Every row gives one point. The last column is the point's height on a tilted bowl or saddle (a function of degree 2), plus a little noise. Along how many of its main directions does it bend up, bend down or stay straight?
In the rows, 100 means zero.

Points, 11 rows:
53,147,123
43,57,95
61,87,110
79,69,103
67,120,111
75,133,102
114,108,104
91,8,82
118,190,5
120,150,63
18,104,163
Directions: 1 up, 1 down, 0 straight

Points (15 x 4):
35,118,86,30
85,9,71,75
128,106,134,89
117,53,74,80
101,48,106,65
105,128,178,61
71,18,36,71
195,82,93,102
83,72,121,57
127,81,134,71
103,104,56,84
63,41,90,59
48,106,113,42
130,117,64,113
56,89,170,5
Directions: 1 up, 2 down, 0 straight

Points:
129,94,59,19,65
91,93,128,141,105
78,97,70,133,104
119,64,55,104,120
130,131,89,103,97
152,104,80,128,91
87,67,83,119,130
86,117,52,99,90
105,85,123,80,110
65,162,95,30,130
73,83,60,191,114
136,84,110,81,95
182,105,165,172,76
114,115,195,50,103
31,143,101,118,46
62,81,84,121,111
149,89,56,106,81
103,191,131,95,136
58,73,57,125,122
123,118,46,50,70
8,170,79,102,5
109,102,140,80,109
126,164,160,135,115
109,21,46,61,141
43,128,108,120,64
82,126,136,91,110
Directions: 1 up, 2 down, 1 straight

Points, 43 rows:
73,131,57,154,94,105,63
137,63,54,151,77,165,148
93,74,106,97,92,83,102
147,117,88,103,124,111,140
110,102,39,101,173,108,118
133,93,99,71,114,114,136
110,162,100,137,111,116,126
97,74,114,82,125,98,119
130,105,70,68,156,102,136
86,135,106,86,69,126,113
94,177,83,112,137,92,95
138,133,133,66,63,91,176
129,97,86,62,126,95,137
83,101,50,113,61,84,97
88,96,139,85,124,93,127
72,106,136,133,64,137,104
74,83,87,181,130,116,107
106,95,125,70,95,55,129
106,115,93,103,126,69,123
111,86,80,66,154,60,148
151,83,22,75,65,98,195
126,131,137,5,77,128,171
71,87,121,111,92,133,97
105,147,103,126,124,82,128
96,106,51,137,77,129,88
133,82,129,131,126,120,129
85,70,80,93,110,64,118
97,67,89,91,120,118,118
133,115,126,69,139,75,149
83,96,94,167,118,147,111
127,122,113,99,92,108,137
93,144,81,128,115,80,102
124,150,88,81,124,81,127
105,154,63,117,105,101,87
108,142,73,84,100,79,113
98,79,122,82,120,63,122
107,108,83,65,112,68,128
135,109,100,26,137,87,151
123,103,102,97,112,110,126
87,130,69,83,133,160,91
95,104,109,81,115,54,132
145,116,90,94,96,92,144
87,42,62,125,136,69,132
Directions: 3 up, 1 down, 2 straight

Points (68 x 9):
137,133,105,140,115,80,146,148,195
115,97,111,107,98,96,110,152,144
89,88,72,91,97,89,80,64,113
143,144,117,76,105,94,130,111,137
70,71,39,99,90,98,120,135,159
149,105,131,120,69,88,98,159,185
141,86,133,118,137,121,85,92,122
91,70,84,110,146,87,129,96,153
62,93,84,122,40,144,134,93,124
73,48,82,123,44,53,138,102,166
82,84,103,145,67,76,68,76,121
72,97,89,148,118,123,78,114,123
109,84,56,63,96,115,106,87,125
22,105,34,106,84,86,64,99,150
72,150,71,139,94,76,65,38,128
57,155,23,95,60,54,86,87,134
81,89,98,46,120,123,47,80,114
96,121,76,54,83,103,116,116,83
84,60,90,116,86,118,130,92,126
84,58,97,86,93,112,67,108,121
102,120,138,102,119,58,100,109,127
54,75,92,102,135,87,88,87,123
147,66,59,74,90,82,110,111,174
83,106,139,82,84,122,83,102,102
124,99,121,93,111,5,108,104,181
141,113,44,74,62,122,92,87,140
122,109,115,123,98,74,82,118,133
88,83,79,148,120,94,123,118,158
67,155,66,110,68,135,94,105,94
125,54,88,80,42,115,113,52,144
135,95,75,76,69,40,113,165,185
153,77,182,59,89,93,131,144,176
139,138,138,81,73,105,116,71,140
96,144,119,128,63,74,41,25,140
97,99,88,151,93,77,73,134,150
125,102,81,57,89,74,106,121,131
42,119,81,147,82,57,58,164,185
39,106,75,143,69,140,78,108,137
105,185,114,84,130,83,139,77,138
126,111,99,88,110,72,128,90,134
94,124,68,101,36,95,61,117,129
89,93,110,108,87,75,48,109,116
88,93,70,97,97,40,72,107,148
114,107,152,121,72,139,136,88,136
109,71,37,118,60,107,120,41,168
104,129,61,152,83,121,54,75,111
113,96,60,103,92,145,150,81,139
104,57,109,98,91,76,49,99,123
92,107,91,86,118,126,86,95,101
82,129,105,93,112,125,112,96,99
71,75,31,114,94,106,119,114,159
96,61,125,58,108,155,99,74,125
111,76,126,140,94,153,71,143,158
78,112,132,86,89,142,82,103,103
152,54,126,81,114,137,73,72,123
96,78,97,82,121,103,117,111,124
113,97,90,92,71,35,116,103,147
113,120,92,121,98,83,152,111,141
84,97,62,108,102,123,52,153,145
80,98,103,91,65,85,128,95,98
87,77,147,124,160,130,131,89,153
82,123,127,149,102,110,124,76,133
148,151,57,137,100,59,100,90,181
87,72,128,110,93,85,97,99,111
81,132,127,74,69,121,83,135,95
97,70,126,89,68,57,87,143,148
101,147,101,83,111,145,84,102,101
66,117,77,80,143,87,90,134,125
Directions: 6 up, 1 down, 1 straight

Points (74 x 9):
103,143,121,91,127,85,106,85,78
112,62,124,74,83,58,97,101,96
110,183,85,103,104,107,115,137,116
101,81,80,125,52,125,120,89,128
85,85,75,100,73,100,78,41,121
69,98,82,62,121,125,120,109,109
140,109,79,119,135,97,113,124,126
81,97,88,104,127,101,89,115,109
38,96,95,106,109,139,118,128,137
76,70,118,111,139,115,62,71,123
122,100,102,128,95,87,160,147,124
73,127,109,100,130,89,78,99,94
113,135,12,70,48,137,113,104,195
158,52,95,129,60,131,11,103,184
78,69,87,124,119,80,126,162,134
108,111,117,171,123,70,70,89,130
111,79,123,115,82,134,98,12,128
37,123,128,98,115,144,154,57,112
38,145,56,91,102,97,46,92,147
46,51,74,80,64,97,100,119,131
90,157,103,82,65,128,67,77,99
65,114,87,82,136,36,90,101,95
95,133,86,100,50,106,129,80,108
139,5,84,58,115,89,85,102,155
137,80,92,145,129,140,115,94,151
89,61,70,67,72,83,69,81,119
149,65,67,129,69,108,86,101,151
121,104,105,95,70,101,131,118,104
104,121,50,113,79,75,71,131,137
86,76,71,107,82,83,156,67,116
120,116,114,126,89,74,167,153,122
103,159,135,125,38,80,150,143,130
78,76,148,49,172,123,117,106,98
155,80,116,124,96,67,125,190,158
84,165,101,86,106,112,64,73,96
134,107,76,64,125,84,113,87,100
118,70,77,119,140,108,79,146,154
110,85,139,123,88,51,101,144,115
92,149,97,50,132,108,55,76,97
87,125,161,130,71,102,5,134,137
120,122,89,63,51,138,102,90,116
79,86,71,105,147,139,99,102,141
88,136,133,54,90,136,133,58,79
89,59,89,72,89,106,146,154,132
105,115,89,48,47,89,74,112,114
40,95,119,119,78,117,62,80,113
77,59,96,87,102,91,95,94,104
92,71,79,79,114,87,144,22,116
102,99,49,99,135,101,84,132,143
76,119,160,67,97,82,124,97,81
96,106,85,88,111,77,163,77,92
72,122,122,84,151,114,94,128,97
87,90,78,118,75,85,40,124,128
114,58,91,125,83,76,76,76,120
95,83,129,104,114,88,115,56,95
129,96,92,92,47,116,74,51,123
55,104,130,110,86,20,68,148,125
101,51,62,141,121,106,100,70,153
57,61,165,26,127,130,65,115,119
132,117,88,69,52,137,119,85,120
99,80,113,115,158,45,136,90,96
142,122,145,112,93,140,163,83,109
106,36,109,144,108,79,49,117,149
136,94,129,102,44,88,34,129,130
73,135,83,25,58,112,80,100,119
12,113,125,74,35,92,125,97,132
148,114,92,93,60,161,65,98,136
67,47,73,86,121,54,29,96,137
53,85,63,137,78,108,116,112,139
114,154,66,144,58,111,132,85,130
54,123,40,85,179,89,74,89,151
131,84,99,76,102,64,136,103,93
137,100,102,152,59,141,115,66,131
89,134,91,108,125,129,94,104,105
Directions: 6 up, 0 down, 2 straight
